Each row is a point. Each copy is the shape, with its points in the same order, turned, moved and blurred by noise. Some copies are also mirrored. Which?

Shape (7 x 2):
[[-0.14, -0.11],
[-0.09, +0.08],
[+0.05, -0.27],
[+0.22, -0.45],
[+0.01, +0.67],
[-0.29, +0.36],
[+0.58, -0.15]]
Copy 1, 7 rows:
[[-0.05, -0.26],
[-0.05, -0.07],
[+0.17, -0.34],
[+0.41, -0.44],
[-0.19, +0.52],
[-0.36, +0.11],
[+0.63, +0.00]]
Copy 1 is: only turned
Copy 2 (7 x 2):
[[-0.27, +0.03],
[+0.02, +0.11],
[-0.28, -0.21],
[-0.28, -0.38],
[+0.50, +0.38],
[+0.16, +0.46],
[+0.17, -0.63]]
Copy 2 is: only turned

Shape (8 x 3):
[[+0.00, +0.02, +0.23],
[-0.33, -0.26, -0.34],
[+0.14, +0.43, +0.15],
[-0.02, -0.27, -0.70],
[+0.04, +0.08, +0.33],
[-0.24, -0.10, -0.23],
[+0.62, +0.23, +0.15],
[+0.50, -0.30, +0.17]]
Copy 1, 8 rows:
[[-0.05, +0.30, -0.06],
[-0.28, -0.40, -0.08],
[+0.16, +0.33, +0.30],
[+0.09, -0.70, -0.07],
[-0.02, +0.39, -0.06],
[-0.20, -0.23, -0.02],
[+0.60, +0.41, -0.02],
[+0.33, +0.19, -0.47]]
Copy 1 is: mirrored
Copy 2, 8 rows:
[[+0.12, +0.29, -0.33],
[+0.00, -0.24, +0.11],
[+0.06, +0.65, -0.13],
[+0.24, -0.22, +0.55],
[+0.14, +0.35, -0.40],
[-0.02, -0.01, +0.06],
[+0.61, +0.71, -0.14],
[+0.75, +0.16, -0.26]]
Copy 2 is: mirrored

Shape (8 x 3):
[[+0.53, -0.20, +0.18],
[-0.30, -0.60, +0.53],
[-0.05, +0.16, +0.04],
[+0.14, +0.09, +0.09],
[+0.38, +0.61, +0.10],
[+0.25, -0.04, -0.33],
[-0.37, -0.30, -0.18],
[+0.05, -0.03, +0.38]]
Copy 1, 8 rows:
[[+0.69, -0.26, +0.08],
[+0.18, -0.12, +0.85],
[+0.04, +0.08, -0.06],
[+0.30, +0.00, -0.07],
[+0.42, +0.29, -0.50],
[+0.21, -0.43, -0.27],
[-0.27, -0.33, +0.23],
[+0.32, +0.13, +0.21]]
Copy 1 is: only turned
Copy 2 (8 x 3):
[[+0.64, -0.11, -0.26],
[+0.39, +0.25, +0.66],
[-0.08, -0.13, -0.08],
[+0.16, -0.16, -0.12],
[+0.05, -0.66, -0.45],
[+0.13, +0.18, -0.48],
[-0.11, +0.42, +0.12],
[+0.30, -0.21, +0.12]]
Copy 2 is: mirrored

Shape, 9 rows:
[[+0.03, +0.43, -0.44, -0.30],
[-0.38, +0.03, -0.40, +0.18],
[-0.45, +0.13, -0.09, +0.25],
[-0.17, +0.20, -0.35, -0.56],
[+0.00, -0.09, +0.12, +0.15],
[-0.22, +0.29, -0.39, -0.47],
[-0.15, -0.14, +0.40, +0.18],
[-0.07, -0.78, +0.12, -0.17],
[-0.72, +0.08, +0.06, +0.14]]
Copy 1 (9 x 4):
[[-0.22, +0.30, -0.34, +0.53],
[+0.15, -0.13, +0.12, +0.66],
[-0.15, -0.26, +0.27, +0.44],
[-0.30, +0.53, -0.04, +0.43],
[+0.03, -0.26, +0.07, -0.01],
[-0.36, +0.46, -0.06, +0.52],
[-0.08, -0.36, +0.29, -0.14],
[+0.36, +0.12, +0.54, -0.27],
[-0.31, -0.34, +0.55, +0.44]]
Copy 1 is: mirrored
Copy 2, 9 rows:
[[-0.19, +0.03, -0.32, -0.49],
[-0.16, +0.36, -0.31, +0.13],
[-0.24, +0.40, +0.00, +0.18],
[-0.42, -0.24, -0.35, -0.31],
[+0.10, +0.00, +0.15, +0.19],
[-0.44, -0.07, -0.35, -0.32],
[-0.01, +0.03, +0.42, +0.36],
[+0.03, -0.49, -0.04, +0.69],
[-0.51, +0.42, +0.05, +0.31]]
Copy 2 is: only turned

Shape:
[[-0.49, -0.15, +0.07, +0.14, +0.04, +0.32],
[+0.03, +0.20, -0.14, +0.21, +0.40, -0.37],
[+0.43, +0.56, -0.08, -0.39, +0.14, -0.52],
[-0.82, -0.35, +0.12, +0.04, +0.35, -0.13],
[+0.21, -0.02, -0.18, +0.00, -0.21, -0.50],
[+0.26, +0.35, +0.10, -0.14, -0.22, -0.55],
[-0.47, -0.51, -0.14, -0.18, +0.16, +0.31],
[-0.33, -0.01, -0.35, -0.15, +0.05, -0.27],
[-0.35, +0.20, -0.45, -0.14, -0.11, -0.21]]
Copy 1 (9 x 6):
[[-0.38, -0.33, +0.03, -0.08, -0.35, -0.06],
[-0.33, +0.66, +0.01, +0.17, -0.15, +0.05],
[-0.18, +0.94, +0.08, -0.33, +0.44, -0.07],
[-0.60, -0.18, +0.24, +0.06, -0.60, -0.50],
[+0.32, +0.58, +0.11, -0.08, -0.06, -0.17],
[+0.08, +0.70, +0.32, -0.34, +0.16, -0.05],
[-0.29, -0.45, -0.20, +0.01, -0.16, -0.40],
[-0.18, +0.36, -0.12, -0.24, -0.30, -0.37],
[-0.21, +0.38, -0.27, -0.41, -0.29, -0.25]]
Copy 1 is: only turned
Copy 2:
[[-0.12, -0.30, -0.23, +0.00, -0.28, +0.09],
[-0.31, +0.09, +0.01, +0.38, +0.41, -0.20],
[-0.24, +0.84, +0.27, +0.34, +0.54, -0.19],
[-0.31, -0.50, -0.12, -0.18, -0.27, -0.39],
[+0.19, +0.30, +0.28, +0.50, +0.13, -0.27],
[-0.18, +0.56, +0.50, +0.40, +0.24, -0.07],
[+0.30, -0.14, -0.53, -0.13, -0.22, -0.20],
[-0.13, +0.19, -0.16, +0.33, -0.20, -0.34],
[-0.33, +0.49, -0.17, +0.36, -0.28, -0.25]]
Copy 2 is: only turned
Copy 3, 9 rows:
[[-0.22, +0.15, +0.06, +0.16, +0.36, +0.31],
[+0.59, +0.16, -0.04, +0.01, -0.18, -0.02],
[+0.48, +0.19, -0.18, -0.79, -0.36, -0.33],
[+0.00, +0.39, -0.15, +0.22, +0.15, +0.80],
[+0.23, -0.31, -0.18, -0.33, -0.50, +0.06],
[+0.20, +0.04, -0.14, -0.52, -0.60, -0.24],
[-0.09, -0.06, +0.06, -0.12, +0.40, +0.69],
[+0.26, -0.01, -0.38, -0.25, +0.08, +0.28],
[+0.24, -0.03, -0.57, -0.27, +0.06, +0.16]]
Copy 3 is: mirrored

Shape, 9 rows:
[[-0.08, -0.35, +0.05, -0.06, -0.52, -0.13],
[-0.17, -0.30, -0.42, -0.11, +0.77, -0.02],
[-0.06, +0.11, -0.04, +0.14, +1.11, -0.05],
[+0.12, -0.21, +0.16, -0.28, +0.24, +0.04],
[+0.05, -0.48, -0.09, +0.16, -0.53, -0.01],
[+0.02, +0.38, -0.24, +0.22, +0.11, +0.36],
[-0.12, +0.48, -0.07, -0.03, -0.08, -0.15],
[-0.40, -0.40, -0.06, -0.06, -0.33, +0.31],
[+0.07, +0.31, -0.48, -0.04, -0.22, +0.30]]
Copy 1, 9 rows:
[[-0.07, -0.35, +0.28, -0.10, -0.39, -0.10],
[+0.07, -0.63, -0.43, -0.22, +0.70, -0.15],
[+0.23, -0.11, -0.75, -0.02, +0.90, -0.44],
[-0.08, -0.12, +0.12, -0.24, +0.27, -0.16],
[+0.12, -0.50, +0.46, +0.15, -0.29, -0.08],
[+0.08, -0.11, -0.38, +0.51, +0.11, +0.22],
[+0.21, +0.07, -0.51, -0.06, -0.20, +0.15],
[-0.48, -0.56, +0.19, +0.02, -0.13, -0.15],
[+0.15, -0.23, -0.17, +0.19, -0.03, +0.58]]
Copy 1 is: only turned
Copy 2 (9 x 6):
[[-0.40, -0.48, +0.07, -0.10, -0.06, -0.15],
[+0.59, -0.10, -0.39, -0.29, +0.57, -0.06],
[+1.02, +0.10, +0.11, -0.11, +0.48, +0.19],
[+0.02, +0.13, +0.15, -0.09, +0.34, -0.23],
[-0.44, -0.64, -0.01, +0.04, +0.05, +0.08],
[+0.30, +0.05, -0.13, -0.28, -0.27, +0.48],
[+0.34, -0.09, +0.03, -0.16, -0.48, -0.07],
[-0.31, -0.45, +0.03, -0.68, +0.13, +0.02],
[+0.01, +0.04, -0.38, -0.35, -0.42, +0.19]]
Copy 2 is: mirrored

Shape, 14 rows:
[[-0.49, +0.03, +0.25, -0.03, +0.04, -0.45, +0.04, -0.09],
[-0.57, -0.40, +0.46, +0.33, +0.40, -0.09, -0.30, -0.11],
[-0.17, -0.40, +0.38, +0.24, +0.22, +0.52, -0.46, +0.14],
[+0.23, -0.08, +0.34, -0.28, -0.04, -0.43, -0.29, -0.21],
[+0.15, +0.16, -0.57, +0.30, -0.20, -0.33, +0.25, +0.42],
[-0.55, +0.32, +0.25, +0.51, -0.06, +0.50, -0.24, +0.63],
[+0.12, -0.02, +0.15, +0.43, -0.20, -0.31, +0.24, +0.28],
[+0.04, -0.46, -0.57, +0.06, -0.03, -0.28, +0.08, -0.15],
[+0.32, -0.30, +0.10, -0.45, +0.13, +0.18, -0.37, +0.04],
[-0.25, -0.16, -0.28, -0.17, +0.13, -0.47, +0.12, +0.67],
[+0.29, -0.10, -0.29, -0.09, +0.51, +0.08, -0.03, +0.04],
[+0.14, +0.45, +0.08, -0.31, +0.08, +0.35, +0.02, +0.43],
[-0.18, +0.19, -0.37, -0.39, +0.17, +0.51, +0.55, +0.64],
[+0.09, +0.33, +0.20, +0.03, +0.10, +0.50, +0.10, +0.42]]
Copy 1 (14 x 8):
[[-0.41, -0.03, -0.16, +0.08, -0.21, -0.27, +0.31, -0.31],
[-0.21, -0.61, +0.36, +0.35, +0.00, -0.38, +0.45, -0.41],
[+0.14, -0.84, +0.50, +0.23, +0.18, +0.16, +0.34, -0.02],
[-0.24, +0.02, +0.26, -0.36, -0.32, +0.10, -0.01, -0.38],
[+0.11, +0.45, -0.28, +0.26, +0.22, -0.10, -0.38, +0.33],
[-0.21, -0.62, -0.21, +0.75, +0.13, +0.17, +0.27, +0.58],
[-0.22, +0.21, +0.01, +0.33, +0.32, +0.14, -0.23, -0.09],
[+0.55, +0.20, +0.00, -0.07, +0.11, -0.39, -0.06, -0.26],
[+0.24, -0.20, +0.44, -0.48, -0.10, +0.24, +0.21, +0.00],
[-0.13, +0.16, -0.15, -0.17, +0.32, -0.55, +0.13, +0.36],
[+0.40, +0.20, +0.52, -0.01, -0.13, -0.17, +0.23, +0.25],
[-0.05, +0.09, +0.09, -0.03, -0.11, +0.49, +0.31, +0.67],
[+0.21, +0.29, -0.20, +0.08, +0.34, +0.12, +0.73, +0.80],
[-0.05, -0.02, +0.18, +0.32, +0.06, +0.53, +0.38, +0.55]]
Copy 1 is: mirrored
Copy 2, 14 rows:
[[+0.45, +0.06, +0.06, -0.32, +0.19, -0.60, +0.12, -0.20],
[-0.31, -0.02, +0.22, -0.26, +0.63, -0.70, +0.15, -0.36],
[-0.56, +0.15, +0.29, +0.04, +0.66, -0.22, +0.03, +0.13],
[+0.12, -0.20, -0.40, -0.32, +0.07, -0.53, -0.39, +0.23],
[+0.34, +0.08, -0.06, +0.58, -0.53, -0.18, +0.17, -0.07],
[-0.04, +0.80, +0.31, +0.44, +0.62, -0.28, +0.47, +0.22],
[+0.41, -0.16, -0.01, +0.46, +0.04, -0.48, +0.09, +0.12],
[+0.03, -0.26, +0.20, +0.04, -0.48, -0.21, -0.18, -0.31],
[-0.36, -0.10, -0.10, -0.35, -0.01, -0.02, -0.19, +0.42],
[+0.14, +0.05, +0.16, -0.14, -0.55, -0.55, +0.52, +0.11],
[-0.38, -0.13, -0.27, -0.13, -0.19, +0.06, +0.13, -0.09],
[+0.17, +0.37, -0.24, +0.02, +0.05, +0.19, +0.30, +0.53],
[+0.28, +0.24, +0.33, -0.12, -0.25, +0.58, +0.77, +0.30],
[+0.06, +0.33, -0.16, +0.20, +0.29, +0.25, +0.41, +0.45]]
Copy 2 is: only turned

Shape:
[[-0.17, -0.54, -0.10, +0.04, +0.38, +0.13, -0.05, +0.24, -0.26],
[-0.06, -0.22, -0.09, -0.18, -0.24, -0.17, -0.33, +0.50, -0.13],
[-0.30, -0.10, +0.47, +0.30, -0.39, +0.32, -0.05, -0.06, +0.36],
[+0.13, +0.31, +0.02, +0.20, -0.16, +0.11, +0.25, -0.29, +0.12],
[-0.20, +0.15, +0.11, +0.17, -0.35, +0.05, +0.40, -0.09, +0.19],
[-0.10, -0.61, -0.63, +0.01, +0.12, -0.25, -0.22, +0.26, +0.12],
[+0.19, -0.26, +0.26, -0.04, -0.48, +0.15, +0.46, -0.19, +0.03],
[+0.29, +0.15, +0.19, +0.45, -0.32, +0.00, +0.38, -0.13, +0.11],
[+0.54, +0.28, -0.15, -0.53, +0.57, +0.34, -0.31, -0.20, +0.09],
[-0.31, -0.43, +0.08, -0.03, +0.16, -0.41, -0.14, +0.24, -0.17],
[+0.19, +0.00, -0.01, +0.41, -0.16, +0.37, +0.15, +0.16, -0.19],
[+0.52, +0.14, -0.16, -0.39, +0.82, -0.02, -0.77, -0.29, -0.27],
[+0.62, +0.10, +0.06, -0.31, +0.86, +0.03, -0.33, +0.19, +0.21],
[+0.74, -0.10, +0.11, -0.03, +0.53, +0.15, -0.52, -0.23, +0.07],
[-0.12, -0.52, -0.44, +0.02, -0.08, -0.17, -0.10, +0.18, -0.15]]
Copy 1:
[[-0.18, +0.07, -0.39, -0.04, +0.44, +0.15, +0.04, +0.02, -0.33],
[-0.13, -0.46, -0.17, -0.32, +0.29, -0.13, +0.36, +0.25, -0.05],
[-0.56, +0.09, +0.19, -0.44, -0.38, -0.20, -0.02, -0.25, +0.12],
[-0.03, -0.12, +0.24, -0.31, -0.42, +0.49, +0.07, -0.24, +0.20],
[-0.32, -0.06, +0.23, -0.36, -0.48, +0.31, +0.34, -0.18, -0.05],
[-0.30, -0.72, -0.41, +0.12, +0.29, +0.22, +0.07, +0.07, -0.39],
[-0.60, +0.05, +0.36, -0.20, -0.24, +0.49, +0.26, +0.15, +0.26],
[-0.23, +0.00, +0.07, -0.44, -0.61, +0.53, +0.07, +0.09, +0.22],
[+0.42, -0.37, +0.46, -0.30, +0.63, +0.50, -0.47, -0.26, +0.19],
[-0.13, -0.15, -0.10, +0.01, +0.15, -0.12, +0.20, +0.34, -0.49],
[-0.13, +0.07, -0.33, -0.48, -0.14, +0.41, +0.17, -0.10, +0.34],
[+0.76, -0.38, +0.18, +0.06, +0.69, +0.19, -0.66, +0.06, +0.11],
[+0.35, -0.34, +0.19, -0.59, +0.57, +0.47, -0.72, +0.09, -0.22],
[+0.20, -0.23, +0.13, -0.20, +0.34, +0.31, -0.85, +0.14, +0.29],
[-0.26, -0.43, -0.33, +0.10, +0.18, +0.19, +0.26, +0.09, -0.16]]
Copy 1 is: mirrored
Copy 2, 15 rows:
[[-0.02, +0.39, +0.32, +0.00, -0.60, -0.11, +0.08, +0.35, +0.16],
[+0.32, +0.16, +0.20, +0.15, +0.13, -0.51, +0.02, +0.37, +0.27],
[-0.40, +0.45, +0.08, +0.00, -0.01, -0.58, +0.04, -0.29, -0.35],
[-0.15, +0.21, -0.21, -0.32, +0.04, +0.00, -0.26, -0.46, +0.02],
[-0.29, +0.25, +0.16, -0.32, +0.21, -0.13, -0.10, -0.27, -0.09],
[+0.29, +0.26, +0.60, +0.19, -0.52, -0.33, -0.47, +0.21, +0.37],
[+0.07, +0.32, +0.40, -0.03, +0.16, +0.02, +0.17, -0.42, -0.17],
[-0.08, +0.41, +0.00, -0.37, +0.12, -0.11, -0.10, -0.66, +0.17],
[+0.63, +0.05, -0.58, +0.10, -0.45, +0.25, -0.39, +0.08, -0.20],
[-0.11, +0.50, +0.25, +0.28, -0.14, -0.21, +0.05, +0.38, +0.42],
[+0.05, +0.15, +0.09, -0.39, -0.33, -0.31, +0.20, -0.41, +0.13],
[+0.61, +0.01, -0.72, +0.50, -0.68, +0.19, -0.32, +0.26, +0.31],
[+0.77, +0.59, -0.56, -0.07, -0.51, +0.13, -0.43, +0.23, +0.10],
[+0.63, +0.41, -0.52, +0.40, -0.70, +0.01, -0.18, -0.26, +0.13],
[+0.04, +0.20, +0.61, +0.17, -0.22, -0.34, -0.22, +0.12, +0.36]]
Copy 2 is: only turned
